Each wall is flat, endless, passes through zero and stands at right angles to its row. A trip goes straight from one point to another. Which walls does it cross, in order?
In the rows, zero is written as 128.

Walls:
(1): [125 152]
(2): [131 109]
(3): [102 135]
(4): [165 164]
Trips:
[108 166] to [168 146] -> 3
[123 120] to [190 126] -> 3, 4
[121 143] to [139 138] -> 3
[139 139] to [136 131] -> none
[153  99] to [ 19 143] -> 3, 2, 1
[153 128] to [138 153] -> 1, 2
[115 112] to [131  77] -> 3
[132 191] to [115 149] -> none

Walls:
(1): [147 119 102  89 138  87 145 142 132 133 130 173]
(2): [139 118 127 207 158  90 195  53 119  66 118 113]
(3): [138 120  99 125 108 125 132 152  90  70 146 153]
(4): [132 167  80 119 111  88 182 127 122 102  76 105]
(5): [ 97  99 112 130 138 151 173  86 107  92 165 110]
(6): [139 148 163 154 105 110 132 122 102 130  86 139]
Trips:
[153 164 123 102 109 124 154 117 134 137 178 100] to [172 145 103  89 140 110 137  71  88  95 184 104] -> 3, 2
[121 100 116 196 179 121  87 100 141 126 107 144] to [116 119 136 129 185 128  66 174 171 159  96 187] -> 6, 1, 2
[154  96 148 118  82 127  88 126 137 110 113 136] to [160 106 147 154 105 190 128 135 104  77 148 123] -> 5, 2
[116 118 130 159 136 155  95 150 121 115 143 116] to [136 120 126 155  84 146 166 127  81 100 123  85] -> 2, 6, 4

Walls:
(1): [137 151 117  95 121 117 135 106 134 164 112  80 109 147 153 117 176 150
 137 119 122 100 139 118 167  91 143 161 132 149  98  96  81 102 154  86
 153 146  89 106  78  78  87 137 122 141 146 107]
(2): [128  76 142 155 120 140 145  97 149 132  99 130 152 151  68 121  79 115
 134  88 147 106 119 100 163 115 134 115 175 124  99 114  92 115 100 141
 114  96 171 129 108 116 122 108  99 132 144  97]
(3): [117  79 121 124 179  94 113 141 149 151  79 163 165 164 132 193 145 121
 118 107 139 185 157 200 151 148 106 172 135 153 131 108 180 123 102 163
  97 125 140 153 120 118 100 123 140 134  92 136]
(4): [105 142 125 182 102 139 149 183 170 157 107  63 134 154 127  93 174  61
 119 150 170  89 158  65  78 135 109 128 130  55 103 118 149 163 153 150
 118 182 149 115 112 186  67 114 151 135 110 109]
(5): [147 120 148  91 121 150 152 150 123 118 174 152 154 148 114 133 156 133
 204 186 133 101 158 156 117 127 183 184 114 129 147 150 114  92 142 166
 162 126 124 129  87 134 144 121 125 128 140 100]
(6): [144 160 144  99 129 148 170 154 115 118 152 162  54 131 124 127 131 203
 185 187  82 115 130 133  71 157 164 126 104 209 136  93 124  62 144 150
 113 116  86  67 139 140 134 142 119 169 173 111]
Trips:
[142 150 108 116 180 129 127 138 123  96 165 148 135 121 157 110 151 114
 112 178 154 140 127  78 152 111 154 106 166 126 137 110 130 139 118 130
 117 123 127 201 118 121 107 100 130 101 112 191] to [155 202 140  97 153 136 157 150 163 121 115 137 146  98 112 136 131 152
 213 140 109 125 148 131  93 136  99 151 134 160 110  78 110 131 100 117
 124 158 171 120 134 117 140 140  74 105 141 110] -> 5, 4, 6, 1
[138  88 107 160  77  98 146 117  93  84 102 115 156 117 112 114 122 129
  85 160 101 138 128 133 115 108 128  91 148 113 101 143 140 176 124 126
  86 127 157 111 117 141 112  83 174 141 153 164] to [150 104 143 118  85 120 131 156 128  88 155  71 123 156 130 137  98  89
 105 142 134 219 174 172 157  90 126 130 100 140 132 128  93 157 163 130
 165 131  91 173  98  82 149 141 155  82 141 116] -> 3, 2, 4, 1, 5
[166 121 133 140 126 141 154 108 100 185 110 122 146 176 140 125 110 148
 160 123 172 154 144 164 124 129 143 112  85 107 153  75 161  96  87 155
 126 136  80 108 132 117 145 101 108 135 151 115] to [ 81 123 162 116 146 151 147 139 125 128 131 172 161 150 152 128 115  91
 106  95 151 151  85 133 178 147 148 160 116 167 121 107  40 159 135 144
  67 139 101 136 190 109  97 103 133 103 111 138] -> 5, 6, 1
[135 123 141 163 121  80 125 137 122 110 116 135 120 141 184 122  96 140
 139 172  91 141 132 165 143 141 235 127 111 126 166 164 128 156 183  72
 175 122 126 133  80 156 154 166 125 124 135 137] to [110 152  77 122 172 101 173 138 150  99 136  94 136  88 168 133 162 121
 126 119 135  85 116 155 118 104 131 100 152 119  89 143 189 190 171 135
 123 132 166 130 118 161 136 151 151 141 164  87] -> 4, 6, 1, 5
[ 99 174 162 136 132 108 171 108  89 169 121 100 125 157 143 119 160 142
  76 137 116 113  83 111 194 117 140 173 131 127 105 134 123 135  78 156
 148 131 143 124 115 116 170 157 161 132 112 124] to [163 120 131 151 152 121  64 105 155 146 123 141  90 101 140 125 158 147
 114 123 130 155 125 142  69 108 102  99 134 119 112 188 128 197 168  91
 121 135 113 105 128 143 104 156 105 119 128 109] -> 2, 4, 1
[142 192 147 136 107 131 118 145 132 123 120 106  91 146 108 125 111 126
 161 145 210 126  86 150 126  86 150  77 160 166 201 110 110  85 124 174
 158 134 166  62 139 168 145 109 147 136 130 105] to [115  97  96 138 132 183 150 141  83 130 155 120 143 128 114 121 138 201
  84  83 104 125 110 129 177 133 124 103 157  91 143  79 139 140 140 131
 141  85  98 139 122  95 131 134 159 106 155 187] -> 4, 5, 1, 6
[120 109  82 137  81 129 140 118 124 118 114 128 148 135 127 138 166 112
 115 138 135 186 111 100 142 115 167  90 139 155 101  75 157  90 120 161
 134 150 154 103 185  74 146 109 125 234 133 155] to [ 81 125 112 121  72 109  92 136  85 150 108 134 125 150 118 130 139 135
 123 129 150  98  80  82 181 103 214 137 134 110 144 133 168 134 130 122
 123  92 133 120 128 186 101 136 115  86 114 136] -> 4, 6, 3
[ 68 204 131  85 119 132 153 124 125  89 141 156 156 108 157 135 167 120
 166 152 123 128  75 219  69 147 117 108 160 139 152  89 127  89 160 125
 104  93 167 114  91 141 106 147 147 123 162  85] to [ 98 100 104 138 131 154 106 202 110 146 125 141 146 159 147 127 116 161
 167 170 132 141 142 146 186  88  88 103 117 214 167 176 163 104 110 127
 165 139 145 163 139 112 137 105  66 171 148 142] -> 1
